Rows are points. To make a cloud, some directions were put in groups of two or more. Within a group, all points are equally far from the middle, so they leave a hole (a ring in 2 directions, a hollow ball in 3). The other directions are filled evenly. Then the cloud was stretched, turned, moved and blurred a little. Count the holes, and give their numbers of directions, smallest first.
(in the rows, 128 means zero)

Cloud (21 x 3):
[[ 96 174 140]
 [159 156 133]
 [105  96 144]
 [165  90 133]
 [150  92  64]
 [106 157 145]
 [ 83 163 126]
 [100  81 109]
 [118 129 180]
 [146 111 106]
 [120 148  79]
 [151  92 104]
 [137 161 137]
 [138  76 107]
 [178  95  95]
 [114 171 119]
 [150 109 141]
 [166  92  86]
 [114 111 131]
 [140  92 121]
 [113 129 147]]
Holes: 0

Cloud (32 x 4):
[[168 137 144 155]
 [153 150 138 132]
 [105 129 146  92]
 [103 151 105 116]
 [ 77 127 126 114]
 [153 112  98 128]
 [ 76  75 161 110]
 [156 141 125 128]
 [116 140 139 166]
 [123 121 119 171]
 [152 172 112  88]
 [160 140 106 143]
 [148 131  96 145]
 [168 167  79 136]
 [129 152  92 100]
 [ 97 144 157 144]
 [114  85 146 188]
 [151 167 117 105]
 [ 95 121 165 126]
 [ 89  93 185  96]
 [145 146 138  65]
 [178 142 115 139]
 [162 149 135  96]
 [109 120 116 134]
 [130 148  98  75]
 [ 96 138 164 146]
 [129 109 169 171]
 [ 80  79 177 108]
 [ 72  75 137 104]
 [119 104 167 136]
 [139 154 114  65]
 [164 150 145 128]]
Holes: 0

Cloud (50 x 6):
[[104  64 134 112 159 113]
 [165 187 107 130 124 145]
 [180 113 136 123 159 172]
 [122 146 145  98 151 130]
 [121 167 141 117 135 162]
 [153 106 108 174 141 125]
 [117  76 139 126 164  63]
 [135 117  98 125 190 138]
 [123 120 176 140 138 137]
 [155  94 160 146 143 110]
 [135  99 117 119 200 151]
 [122 107 107 154 129 169]
 [109 113 166 119 172  89]
 [135 106 117 124 202 153]
 [ 85 123 137 137 122  97]
 [183 155 123 168 165 164]
 [100  56 133 139 189  92]
 [ 98 123 120 112 119 115]
 [165 117 168 140 162 152]
 [139 130 122 160 173 100]
 [130 178 116 112 128 132]
 [170 116  95 129 181 129]
 [178 174 112 154 155 151]
 [131 115 125  94 163 110]
 [114  69 108 141 181  83]
 [ 99 107 127 160 172 115]
 [145  76 133 142 166  77]
 [134 132 126 141 197 118]
 [153 149  88 138 119 133]
 [165  88 153 160 174 130]
 [108 100 167 125 181  98]
 [149  84 115 116 151  91]
 [134 119 127 136 204 155]
 [151  89 136 133 118 128]
 [150 150 152 160 108 132]
 [142 133  83 138 139 124]
 [109 173 143 137 139 116]
 [184 145 122 162 177 150]
 [135  58 109 156 174 159]
 [172 157 123 115 113 140]
 [150  99 138 118 177 171]
 [121 170 113 122 141 152]
 [123 139 125 120 122 171]
 [134 105 138 142 103 144]
 [159 121 117 112 188 118]
 [134 100 128 181 148 155]
 [170 122 112 117 186 123]
 [ 96  74 161 128 150 103]
 [143 131 142 111 186 104]
 [179 165 134 124 115 166]]
Holes: 3 (2, 2, 2)
